Rows are points. A path goes straight from each point to the next, and from the last back to the first. The post is the endless flat space through its rows: a point in 2 columns, a line in 3, a plane in 4, and so on, so that a path can go around it. How many times does the path go around the post? Going back the other way cancels.

Post (2 x 3)
[[-0.24 -0.50  0.67]
 [ 2.39  0.00 -1.62]]
Path (32 x 3)
[[ 6.34 -1.00 -4.67]
 [ 0.50 -2.22 -1.71]
 [ 1.28 -1.56 -0.25]
 [ 3.76 -0.14  0.76]
 [ 0.95 -0.20  0.74]
 [ 2.18  0.30  1.06]
 [ 1.57  1.18 -0.73]
 [ 0.05  1.42 -2.42]
 [ 0.69 -0.86 -2.50]
 [ 0.74 -1.66  0.22]
 [ 0.06 -2.78  3.58]
 [ 2.44  0.31  0.42]
 [ 1.11  0.70  1.07]
 [ 1.90 -0.40  0.25]
 [ 0.95 -2.65  0.00]
 [ 2.00 -1.69 -0.14]
 [ 0.66 -0.86  3.29]
 [-0.08  0.78  1.78]
 [-0.71  0.64 -0.68]
 [-0.75 -0.19 -2.85]
 [ 2.87 -0.83 -2.20]
 [ 1.94 -0.83  0.20]
 [ 0.40 -0.28  1.59]
 [ 2.27  0.71 -1.26]
 [ 0.19  0.21 -1.37]
 [ 2.96 -1.01 -4.40]
 [ 1.23 -2.34 -0.09]
 [ 3.63 -1.49  0.62]
 [ 3.24  1.06 -0.63]
 [ 1.44  1.76 -1.03]
 [ 0.37 -0.21  1.74]
 [-0.43 -2.22  3.32]]
Times around: 3

Post (8 x 9)
[[ 2.02 -0.60  0.10 -2.59  2.98  2.77 -3.60 -0.35 -0.72]
 [ 2.41  0.46  2.03 -2.26  2.04 -2.97 -0.10  1.74  1.47]
 [ 1.01 -2.81  3.57  0.59  0.54 -0.61  1.76  1.72  1.39]
 [-1.52  1.53 -2.90 -0.81 -0.66 -0.81 -0.69 -2.07  1.58]
 [-1.30  0.07 -0.11  1.50 -1.57  0.84  3.13 -2.00 -0.76]
 [ 0.37 -2.25  0.89  0.34 -2.36 -3.55  3.44  0.88 -0.21]
 [ 1.50 -0.06 -2.17 -2.34  2.18  1.38 -1.42  0.97  0.63]
 [-0.77  1.87 -0.26 -1.31 -3.02 -0.22  0.78 -0.19  1.52]]
Path (19 x 9)
[[ 0.29 -0.52  1.03  0.34  0.92 -1.39  1.17 -0.96  3.99]
 [ 2.09 -3.10  0.99  1.92 -2.82 -1.80  2.20  0.53 -0.75]
 [ 1.13  1.48  1.10 -0.47  2.11  1.71 -2.55  0.82 -0.17]
 [-2.43 -0.20 -3.13 -0.91 -0.43 -0.27 -0.53  0.99  1.54]
 [ 0.93 -0.31 -2.09 -4.13 -0.79 -0.21 -1.48  1.01  0.80]
 [ 0.23 -1.37 -0.10  1.24 -0.93 -0.90  4.25 -2.05 -0.76]
 [-1.14  1.11  1.46  2.57 -1.95  1.12  2.06 -2.04  1.84]
 [-0.99  0.17 -0.65  0.85 -2.07 -0.14 -1.20  0.82  1.60]
 [-1.84  2.22 -2.47 -1.67  3.70  1.20 -0.26  0.56  0.26]
 [-2.18 -3.33 -2.17  0.10 -1.80  0.51  2.02 -0.47  0.71]
 [ 0.90 -2.81  1.90 -1.05  3.46 -0.35 -0.61 -0.92  3.37]
 [-2.79  1.91 -0.80 -1.28  0.84  4.45  0.20 -1.17  1.39]
 [-1.58  0.05 -0.15 -0.11 -0.10  0.57 -0.49  1.87  0.53]
 [ 0.82 -0.52  2.67 -0.61  1.45 -1.86 -1.68  1.18  2.61]
 [-2.00  0.93  0.69 -2.05 -4.59 -4.93  2.75  1.69  0.10]
 [-2.11  2.64 -2.43 -0.54 -1.11  0.21  0.59 -0.51 -2.51]
 [ 1.41  2.21  2.40 -0.65  0.02 -1.42 -1.00 -0.40  0.76]
 [ 1.49 -2.43  1.38 -1.32 -5.17  0.95 -0.32  1.26  1.62]
 [-1.59  0.50 -0.79  0.56  0.71  1.04  1.76 -1.72  4.48]]
Times around: 1

Post (13 x 14)
[[-1.97  0.77 -1.70  0.44  2.74 -0.52 -3.02  0.03  2.83 -2.13  0.26 -1.11
  -1.24  1.30]
 [-1.48  1.77  2.56  1.09 -0.56 -1.40 -1.71  1.67  3.05 -1.67  0.31  0.30
  -0.17 -0.86]
 [-0.98 -1.23  1.31  0.57  0.40 -1.88  1.24  0.44 -0.10  1.46 -0.25 -1.01
   2.03  0.89]
 [ 0.39  2.63  2.01  0.43  0.49 -2.26 -0.15  0.15 -0.05  1.22 -1.21  0.19
  -0.96  0.88]
 [ 0.73 -0.12  0.18  0.35 -2.94  0.09  0.23 -3.46 -0.57  1.81 -0.32 -1.62
   0.51 -0.64]
 [ 1.88  1.07 -1.52 -2.16 -0.54  0.33  0.70  0.71  0.78 -0.89  0.63 -1.78
  -0.51 -0.29]
 [ 0.60 -1.96  2.73 -0.86  0.84 -1.96 -0.52 -2.88  0.73  0.10 -1.34 -0.60
   2.42 -1.43]
 [-1.54  2.98  0.76  1.20 -1.68 -2.50 -2.46 -1.50  1.61  0.45  2.59  1.65
   0.37  1.14]
 [-1.70  3.03 -1.30 -0.09 -2.31 -1.41 -0.24  0.25 -2.27 -2.18 -0.32 -1.44
   1.60 -2.00]
 [ 2.35  2.70  1.00  1.00  1.15  1.99 -0.48  0.42  0.31 -0.05  0.56  2.44
  -1.04  0.54]
 [-2.84 -0.04  0.85 -2.28  0.88 -0.64 -0.77 -1.21  2.30  1.13  2.49  1.51
  -1.04 -0.40]
 [-2.40 -0.18 -1.81  0.22 -1.79 -1.48  0.11  0.41  1.51 -2.24 -0.09  1.33
  -0.49  1.49]
 [ 2.41 -0.42  1.98  0.47  2.69  0.45  0.29 -1.65  0.42 -0.45  2.91 -0.25
  -1.64 -1.80]]
Path (22 x 14)
[[-2.10  1.95  1.09  0.94  1.38  0.79 -1.16  0.99  1.66  0.09 -0.08 -0.21
  -0.91  1.82]
 [-2.94  0.88  0.50 -1.49  0.68  0.76 -3.16 -2.02 -2.23 -2.61  1.12  3.53
   1.85 -1.44]
 [-0.09  0.89  2.93 -2.55 -1.37 -3.52  1.39  3.95  1.95  1.74  0.34 -2.00
   0.20 -0.62]
 [-0.98  0.70 -2.89 -1.28 -2.02  0.00 -0.86 -1.34  0.89 -0.17 -2.57  0.54
  -0.44 -0.37]
 [-1.07  1.54 -0.86  1.95  3.39 -0.30  1.42 -4.04 -2.10  1.53  2.37  2.74
   0.69  0.13]
 [ 1.01  1.04  1.14 -2.75  2.79  1.75 -0.32 -2.28 -0.13  1.35  2.02 -1.29
   0.30 -1.55]
 [ 1.30  2.41  0.23 -2.80  1.97  3.18 -2.34 -2.68 -2.01  1.04  0.09  0.68
   0.14  0.69]
 [ 1.67  5.19 -0.93  2.20 -0.97  0.25 -2.24  3.70  1.08  1.91  0.17 -2.64
  -1.10  2.46]
 [-0.57 -1.44  0.39  0.42 -2.31 -1.04  2.66 -0.53  1.56  1.04  2.59  0.87
  -1.34 -2.77]
 [-0.35  1.79  1.54 -1.12  0.87  1.22 -1.09 -1.00  1.02 -1.99 -1.24  1.93
   1.01 -3.64]
 [ 0.62  0.41  2.09  0.37 -0.36  0.39  0.72 -0.72  1.00 -0.41  0.52 -2.60
  -0.64 -1.53]
 [-1.72  0.87  2.63  0.18  3.24  0.60 -1.45  0.12  0.83  0.79  0.93  0.93
  -0.24 -0.14]
 [-1.83  0.20  1.85  0.97 -2.48 -0.48 -2.46 -1.81  0.31  0.36  0.56 -0.52
  -0.32 -1.90]
 [ 2.58  0.52 -1.11  0.16 -0.51 -4.31  0.66  4.57  1.08 -1.69  0.45 -3.76
   2.73 -0.79]
 [-2.64 -0.89  1.85 -2.34  2.50 -1.11 -2.54  0.04 -0.72  1.75  2.19 -2.49
   1.49 -0.91]
 [-3.20  1.73  0.41  0.63 -0.72 -2.69 -1.53 -1.68 -0.64 -3.05  2.89  0.20
   1.08  0.74]
 [ 1.61  2.04  3.74  1.02 -3.19 -4.28  1.42  3.52  3.63 -1.56 -3.51 -3.02
  -0.76  0.90]
 [-1.71  2.58  2.65  0.90  3.21  1.06 -0.56 -0.77  2.31  1.94  0.57  1.83
  -0.94 -2.67]
 [ 3.29  1.93 -0.30  1.97 -2.04 -0.10 -3.19 -1.67  1.75  0.91 -2.41  1.42
  -0.08  1.49]
 [ 1.62  0.82 -0.07  1.56 -3.37 -4.19 -1.45  1.52  1.26 -2.49 -4.14 -0.15
  -0.37  2.24]
 [-3.30 -7.26 -2.60 -3.71  1.70  1.93  1.84 -5.53  1.18  0.03  3.54  0.37
  -0.48 -3.85]
 [-1.18  1.00 -1.11  1.59  2.51 -0.11  0.91 -0.27 -0.43 -1.08  1.02  0.50
  -2.93  0.25]]
Times around: 2

Post (17 x 18)
[[ 1.01  1.89  3.64 -1.86  0.65 -1.16  2.07  1.33  2.45 -2.65 -2.30  1.28
   1.92 -1.88  0.48 -0.65 -1.11 -1.83]
 [-1.61  3.03  1.52  0.93 -0.72 -2.72  4.11  0.26 -0.97  1.62 -5.18  1.82
  -1.21  1.27 -2.65 -1.57 -1.97  1.11]
 [ 0.75  0.43 -0.71 -0.85 -0.40  0.63  0.21 -0.33  0.62 -0.80 -1.86  1.17
  -2.53  1.03 -0.86  2.06  1.75 -0.09]
 [ 1.06 -0.59  1.15 -2.28 -2.09  1.16 -0.81  0.90  2.33 -1.55  0.24  0.84
   1.25  1.31  2.76 -1.51 -0.10 -0.19]
 [ 1.58  0.41  2.12  0.52  4.17 -0.29  2.05  3.26 -0.67  1.92  2.39  2.93
   0.49  1.61 -2.02 -2.09 -0.77  3.83]
 [-0.83 -1.89 -0.53  2.09 -1.50  1.12 -1.10 -2.73  1.47 -2.26  0.15  0.29
   2.81  3.04  0.54 -0.17  0.61  1.53]
 [ 0.01 -2.06 -1.25 -0.31 -2.36 -0.13 -2.00 -0.17  0.24  2.41  1.03 -0.24
  -0.25  0.23 -2.25  1.98  0.78  0.10]
 [-2.26 -2.18 -1.29 -0.06  1.75  0.25 -0.50 -1.62 -0.91 -2.84  2.46  0.21
   0.03  2.02 -0.97  0.15 -0.55  0.69]
 [-0.49  1.24  0.03 -2.34  1.02  0.49  2.50  0.57  0.19  0.02 -0.16 -1.71
   2.00  0.06  1.29 -0.57  1.08  0.72]
 [ 1.84 -1.53 -0.63 -0.54 -0.41 -1.99  2.32 -1.67 -2.99 -2.61 -0.67 -2.14
  -1.01 -0.41  0.41 -0.76  1.20 -3.38]
 [-3.67 -1.64 -1.69  0.19  2.73  1.38 -0.09 -3.39  3.54  0.84 -0.15 -0.39
  -1.49 -0.58 -0.37 -0.42 -1.25  0.47]
 [ 4.78  2.63 -0.75 -0.15 -2.67 -0.35  0.76  1.30  0.97 -2.38  0.68  2.58
   3.06  0.44 -0.71 -0.40 -1.51 -1.59]
 [-0.95  2.40  0.79  0.33  0.74 -1.04 -1.40  1.44 -0.80  0.95  1.10 -1.63
   1.42 -0.07  0.34 -2.42  0.58 -1.78]
 [-1.48  2.25 -0.75 -0.74  1.62 -3.80 -1.25  0.37  1.72  0.66 -1.87  0.44
  -0.01 -1.48  0.89 -0.57 -0.66 -1.11]
 [ 2.43 -3.12 -1.96 -0.83 -1.44  2.56 -3.03 -0.58 -0.27 -0.56 -1.60 -2.31
  -1.32 -1.39 -2.61  1.60 -1.80  1.52]
 [ 0.07 -1.55  1.24 -0.59 -2.06 -0.37  0.09  0.56  0.33 -3.39  0.58 -2.18
  -0.99 -2.57  2.15 -0.67  0.39  0.90]
 [-0.55  1.20  2.65  3.02 -3.14 -2.90  1.22  4.38  0.23  2.76 -0.14 -2.10
   0.99  1.27  1.36  1.65 -3.82  0.92]]
Path (23 x 18)
[[ 2.53  2.32  1.61 -0.53  2.83  1.28  1.06  4.07  1.10  3.34 -0.59 -0.11
   1.51 -2.45 -2.05 -0.24 -0.09  1.37]
 [ 0.38  1.21  0.84  1.94  0.01 -2.60  1.86  1.81 -1.27 -1.00  0.23  1.71
  -2.76 -2.04  0.59 -0.67 -3.56 -1.10]
 [-0.63 -1.95  3.54  4.16  1.57 -0.84 -0.67  0.28 -1.34 -2.29 -2.60 -0.82
  -2.09 -2.83 -2.17 -0.45 -0.89  3.11]
 [ 1.03 -0.34 -0.47 -1.36  1.67  1.10  0.36  0.17 -2.68  0.93  1.91 -0.69
  -1.97 -2.13 -1.11 -2.53 -2.13 -0.80]
 [ 1.63  1.16  0.53  1.54 -0.10 -0.24  0.32 -1.17 -0.05 -3.19  0.44  1.26
  -0.14 -0.22 -0.44  0.13  0.92  0.11]
 [-0.29  1.14  2.81  2.67 -0.37 -0.11 -0.34 -0.74 -0.07  2.20 -2.76  1.44
   1.06  0.21 -2.76 -0.25  1.74 -2.02]
 [ 1.45 -0.77 -0.66  0.18 -3.85 -0.13 -0.15  0.78 -2.22 -2.41 -1.25 -0.38
   0.46  1.50  1.16 -2.47 -2.15 -0.53]
 [ 1.39  1.90 -1.11 -2.52 -0.25 -0.40 -0.92  3.58  2.32  1.65 -0.10  1.54
  -2.91 -0.30 -1.43  0.37  0.10 -2.94]
 [ 2.19 -2.49  0.12  2.13  0.26 -1.00 -0.68  0.29  2.62 -0.10  0.60 -0.41
  -0.47 -0.09 -0.25 -1.32 -0.99  4.47]
 [ 0.26 -3.16 -0.82  1.69  1.05 -2.51 -2.93 -0.58  0.78 -0.49  2.99  0.18
  -0.44  0.15 -0.46 -0.99  2.66 -1.12]
 [ 3.18 -1.97 -1.00 -2.15 -1.92 -1.43  0.11  1.48 -1.25 -3.45 -3.85  2.08
   1.89  1.34  2.76 -1.27  0.51 -0.11]
 [-0.97  0.96  0.82 -0.61 -1.11  0.51 -0.55  1.22  0.15  4.64 -1.40  0.66
  -0.67  0.81  0.48 -1.49 -1.81 -0.74]
 [-1.91  0.41 -0.63 -1.38  0.24  1.23  0.06  1.68 -1.36 -3.98 -3.96  0.14
   3.05  1.20  2.56  1.66 -1.08  5.30]
 [ 5.22 -5.37 -1.22  4.23  5.70 -0.22  1.74  0.94  2.78 -3.26  3.85  1.08
   1.10 -2.79  0.23 -1.32 -2.68  3.57]
 [ 2.90 -1.16 -0.75 -3.25  3.15 -0.12 -0.51  0.49  1.33 -1.02  0.83 -0.37
   1.21  0.88 -0.14  2.62  1.71 -3.48]
 [-0.98  0.71  2.13  3.22 -2.99 -3.40 -2.25 -3.01  0.94 -0.32 -0.61 -0.26
   1.31  0.69 -1.01 -0.24  2.38 -4.23]
 [-0.72 -0.29  0.50 -1.36 -1.20 -2.28  1.00 -2.21 -0.86 -0.09  0.84  0.79
  -1.09 -0.62  1.42 -1.31  2.97 -2.18]
 [-1.88 -1.70  1.04 -2.32  1.60 -0.91  1.47 -0.87 -1.49  0.07 -1.30  1.33
  -0.30 -2.22 -1.15  0.34 -0.18 -0.91]
 [ 1.19 -0.92 -0.30 -1.01 -3.22  1.52 -1.69  3.37 -1.35  0.26  1.53 -2.02
   1.62 -1.11  3.53 -0.74 -1.08  0.21]
 [-0.71  1.53 -1.90 -1.49  0.48 -0.21  1.39 -1.28  2.77  3.17 -0.09  1.85
   0.49 -1.96  1.91  1.07 -0.16 -0.23]
 [-3.94  2.03  3.84 -3.63 -2.09 -1.36  0.86  1.57  1.49 -0.66  0.04  0.64
  -2.74  1.54  1.40  2.24  1.08  0.98]
 [ 1.31 -0.13  0.57  2.94 -3.13 -0.51 -0.56  0.80  2.30 -0.95  0.71 -2.62
  -0.42 -0.69 -0.97 -0.15 -2.88  2.00]
 [ 1.99 -0.32 -1.40 -0.38 -2.18  0.81 -2.67  3.56  1.19  1.13 -0.49 -1.72
  -3.17  3.44  1.61  0.61 -1.71 -1.09]]
Times around: 0

Post (17 x 18)
[[-0.35 -1.68 -1.38  2.60  0.99 -0.17 -0.25  2.13 -1.36  0.02  0.37  0.08
  -1.31 -0.78 -4.21 -0.71  0.30 -1.61]
 [-1.29  0.15 -0.16 -0.34  0.33  0.33 -1.38  1.42 -0.50 -0.80  1.91 -1.07
  -1.29 -0.72 -2.22 -0.85 -2.08 -0.60]
 [-0.78  0.96 -0.35  0.51  0.08 -0.59 -2.68 -0.23 -2.84  1.72  0.58 -0.34
  -1.67  1.36 -1.75 -0.57  0.63 -0.82]
 [-3.26  0.15  1.19 -0.22  2.89  0.84  0.62 -0.91  1.34 -0.46  0.21 -2.58
   1.16  0.67  0.81 -1.01  3.51 -2.60]
 [-0.72  0.65 -1.00  1.10  1.30 -2.01  1.35  1.69  0.61 -2.42  0.03 -4.78
   0.93 -0.07  1.54  0.98  2.67 -4.71]
 [-0.63  1.40  0.37 -0.71  1.66  0.26  1.56  1.08  1.95  0.89 -0.08 -0.50
   1.99 -1.37  0.04  1.34  0.03 -3.19]
 [-0.64  0.90  2.21  1.50  1.23 -0.41  0.58 -0.04 -2.96 -1.40  0.74  0.33
   3.62  1.40  3.06  3.01  1.14  4.69]
 [-2.53  0.91  1.33 -0.86  0.29 -1.57  2.37 -0.47  0.52 -1.49  1.28 -2.92
   0.56 -2.05 -0.23  1.41  3.33 -2.86]
 [-1.15  1.13 -0.60  1.14  0.70  0.07 -1.32  0.13 -2.58 -2.71 -0.57 -0.71
   3.49 -0.94  3.71  1.68  1.81  1.96]
 [ 0.51 -1.41 -1.06 -1.88 -0.61  0.22 -1.16  3.00 -0.66 -0.81 -0.39  0.69
   0.17  2.07 -2.35 -3.25  0.00  0.24]
 [-2.58 -0.27  1.62  1.17  0.00  0.53  0.71 -0.62 -4.30 -1.11 -0.44  0.05
   3.09  1.01  2.48  0.31 -0.91  1.80]
 [ 0.48 -0.69 -0.07  2.82 -2.19 -0.10 -1.46  1.23  0.87 -0.32 -1.21 -0.19
  -0.95  0.82 -1.87 -1.13 -1.08  0.01]
 [-0.43 -1.22 -0.06  0.44  1.14 -1.87 -1.76  2.38  0.48 -0.14 -1.34  1.82
  -3.02 -1.12 -2.38 -1.90 -1.19  0.47]
 [-0.46 -0.57  1.16  0.27  0.39  2.55 -2.39  1.50 -1.74 -0.83  0.12  2.78
  -2.15  0.27 -2.92 -1.19 -1.55 -2.04]
 [ 0.11 -0.50  0.66  0.22  1.48 -1.26  1.47 -2.04 -2.26 -0.86  1.40  1.98
   3.08 -0.18  4.27  0.77  0.16  1.14]
 [-0.42 -0.77  1.55 -0.22  0.98 -1.86 -1.20 -1.89 -2.27 -0.17  0.59 -0.54
   3.64 -0.42  2.07  2.37 -0.04  0.60]
 [-1.99  0.16 -1.37  1.17 -0.71 -3.74 -2.56  0.82  0.05 -1.25  0.23  1.53
  -0.28  1.39 -3.37  0.40 -1.08 -0.81]]
Path (32 x 18)
[[ 0.57  0.58  2.49  2.51  1.54  3.47 -3.83 -2.39 -3.47  1.12 -2.01  3.32
  -1.01  1.36  1.01 -0.49  0.77  1.25]
 [-2.20  0.92 -1.09  1.97 -0.50 -1.22  0.14  3.19 -0.31 -4.88  1.72 -2.31
   0.50 -2.54 -0.45 -0.86 -1.80  1.19]
 [ 0.42 -0.58 -2.29  1.56 -0.76 -5.50  0.97  0.79 -1.66 -3.65  1.59 -1.80
   2.22 -3.37  1.27  2.05  2.49 -0.43]
 [-0.16 -0.06 -0.65  0.60  1.19 -1.88  1.60  1.33 -2.66 -1.28 -0.49  0.45
   1.89 -0.27  0.62 -1.01  0.95 -1.66]
 [ 1.53  1.14 -1.19 -1.57  3.50  1.16  0.74  2.50 -0.65 -2.06 -0.65 -0.25
   4.18  3.26  2.81 -0.43  4.23  5.26]
 [-2.43 -1.72 -1.46 -0.87  1.97  0.84 -1.96  0.21 -1.25 -2.17  1.09 -2.67
   1.00  0.41 -0.96  0.53  0.84 -0.34]
 [-2.71 -1.66 -0.28  0.80 -0.45 -1.69 -0.93 -0.14 -2.02  0.70  0.95 -2.38
  -2.43 -0.74 -3.31 -0.51  1.78 -3.35]
 [-0.56  1.53  0.22 -2.59  1.87 -3.61  3.37  4.91  2.73 -0.97  0.75  0.33
   2.54 -1.81  1.71  1.60 -1.56  0.12]
 [-2.89  2.09 -0.32 -0.63 -1.14 -3.73 -2.37 -1.17 -0.29 -2.44  0.20  0.36
   0.79 -0.80 -0.39  0.90  1.79 -4.37]
 [ 0.14 -0.21  1.26  0.69  0.92 -1.85  1.13 -1.43  3.38  0.35 -0.59  0.71
   0.84  0.15 -1.14 -1.15  0.43 -2.63]
 [ 1.64 -3.71 -2.03  0.58 -0.05 -0.95  2.32  1.69  1.09 -5.26 -0.75  0.28
   0.39 -1.66  0.85 -2.09 -1.23  0.58]
 [ 1.08  0.67 -5.12  1.36  0.42 -1.90  0.38  0.62 -1.39 -1.08  1.15  3.25
   1.68 -0.89  0.47  3.24  0.78 -2.61]
 [-4.24 -1.28  2.27 -0.12 -1.43  2.42 -0.87 -0.91 -2.13 -1.59  2.29 -0.27
   0.56  1.94 -0.90 -1.92  0.92  0.46]
 [-1.84  2.69 -0.48 -1.96  0.79 -0.13  0.19  2.53 -0.20 -1.26  2.90  0.26
   2.78 -1.45 -1.48  1.51 -1.19 -0.97]
 [-1.45  2.17  1.68 -0.35 -1.60 -0.52 -0.23  0.58  1.11 -2.34  0.35  0.66
   1.66 -1.65 -1.66  0.35 -0.53  1.63]
 [-2.85 -1.14  0.15 -1.85 -2.34 -5.94 -3.46 -1.73 -0.04 -1.56 -1.45 -2.81
   0.95  1.52 -2.48 -0.83 -3.10 -0.16]
 [ 0.51 -3.69 -1.08  0.11  4.06 -1.31  2.81 -1.69  0.00  0.98  0.12 -1.54
  -1.60 -1.16  0.74 -1.40  2.93 -3.07]
 [ 1.55 -1.54 -1.12 -1.46 -0.86 -1.84 -0.21  2.18 -0.97 -2.44  0.30  0.42
  -0.55  1.00  1.11 -0.24  3.78  1.11]
 [-0.15 -0.02  2.05 -0.17  0.80 -1.14  2.12 -0.04 -1.69 -1.88  1.35 -0.74
  -0.06  0.92  3.93 -0.67  1.65 -0.91]
 [-0.75  2.45  1.17 -0.48  0.17 -0.55 -1.79  3.61  1.11  1.05 -0.28 -3.32
  -1.07 -0.81 -1.78 -2.46  0.22  1.93]
 [ 0.78 -0.32 -0.23 -0.06 -3.25 -3.89 -1.30 -0.48 -4.48 -0.30 -1.04 -1.27
   0.88 -3.00 -2.52  1.57 -2.53 -2.38]
 [-0.64  1.22  1.30  0.18  1.18 -0.28  0.13 -0.07 -2.22  2.34  1.25  1.72
   0.45  0.96 -1.84 -1.26  0.97 -1.04]
 [ 0.52 -1.17 -0.33  0.27  2.57 -4.94 -2.65  3.30 -0.21 -1.47 -1.21  0.25
  -0.09 -0.03  1.31 -0.06  3.50  0.25]
 [-2.54 -2.64  2.53 -2.65 -3.50  0.09  0.16 -0.69 -4.21 -0.31  2.43  0.98
   1.23  3.89 -1.64 -2.02  0.74 -0.61]
 [ 2.33 -1.56 -0.50  1.51  2.48  0.09  1.32  2.78 -0.35  0.41 -2.44  0.62
  -1.28 -2.08  0.03  2.34  0.55 -2.73]
 [ 2.91  0.19 -3.15  1.20  0.01  2.67 -1.70  3.87  0.29 -1.67 -0.86  0.52
  -1.52 -1.67  0.82 -0.49  2.55 -2.59]
 [-1.09 -3.11 -2.42  1.31  3.95 -1.06  0.91  4.11  1.46 -0.67  1.08  1.90
   2.20 -1.58 -2.52 -1.83  1.43  0.76]
 [-2.39  0.70 -0.65 -0.44  3.49 -5.67 -1.00 -1.72  1.37 -1.01  1.07  2.22
  -0.32 -1.96  1.59 -0.12 -0.82 -1.94]
 [ 1.32  0.29 -0.06  2.03 -0.08  0.16  0.43  1.79 -3.57  0.06 -2.25  0.06
   0.07 -0.65 -1.14  1.00  3.99  1.36]
 [-1.26 -2.67  0.30 -0.81 -0.81  0.19 -0.91  0.09 -2.76 -0.82 -1.52 -0.45
   0.83  2.66 -1.89 -2.69  2.29  3.63]
 [-1.62 -0.69  1.32  4.83 -1.03 -1.54 -1.44 -1.71  0.87  0.06 -1.03 -1.27
  -3.53  2.44 -1.77  1.34  2.36 -2.04]
 [ 0.02 -0.24  0.05 -0.68 -0.65 -0.44 -1.83 -0.10  0.35 -0.49 -0.54  0.75
   0.65  2.90 -0.88 -0.46 -0.88 -2.04]]
Times around: 3
